Each point is reached from the start by the listed moves, each made 0, 1 or 2 times, or once backwards (-1), plus a little noise. Is the number of moves made odd or even? Then give how often each move was made.

Moves:
(1): 24	-23	-2
(2): 24	15	-12
Start: 2	7	5
Points:
2	7	4 -> even (0, 0)
75	-25	-11 -> odd (2, 1)
76	12	-21 -> odd (1, 2)

Moves:
(1): 13	-12	5	-12	5	3	-6	1	1	-4	10	-2	12	-3
(2): 9	28	5	8	17	14	9	-10	5	-10	-4	-1	-2	2
(3): -3	15	24	-8	20	-2	-3	-7	-1	-10	0	5	-10	21
(4): -5	-6	-7	29	-5	4	22	8	0	-12	0	-7	-3	-7
(5): -6	-4	-6	-1	27	3	-3	9	-7	-5	-2	0	12	-13
(6): 2	-2	7	-12	8	19	3	5	-13	4	-12	17	1	0
(7): 16	2	-8	13	-2	-15	2	4	-11	16	8	5	1	22
(8): 5	7	7	-3	6	-2	-2	16	11	0	4	1	-5	-5
(9): 5	-28	-7	-8	19	1	12	-5	21	-2	4	20	-24	17
(10): -1	-2	3	18	-9	1	-17	0	1	8	-2	3	-7	1
(11): 4	1	-18	-1	-4	15	-19	12	-8	-4	15	7	-20	27
Start: -1	-1	6	19	5	0	1	-11	13	4	-11	11	-8	6
Points:
78	-21	45	-37	43	-13	-15	-10	20	36	23	66	-27	96 -> even (2, 0, 1, -1, -1, 1, 2, 1, 1, 0, 0)
17	-35	0	26	121	19	-33	44	60	-50	49	54	-103	89 -> even (1, 0, 2, 1, 2, -1, 0, 2, 2, 1, 2)
15	52	-3	-20	96	75	-27	30	19	-22	-22	32	-7	-36 -> odd (0, 2, -1, -1, 2, 1, -1, 2, 0, 0, 1)
-15	30	30	21	-33	81	-77	-5	-42	-1	-24	45	-54	62 -> odd (0, 0, 1, 0, -1, 2, -1, -1, -1, 2, 2)
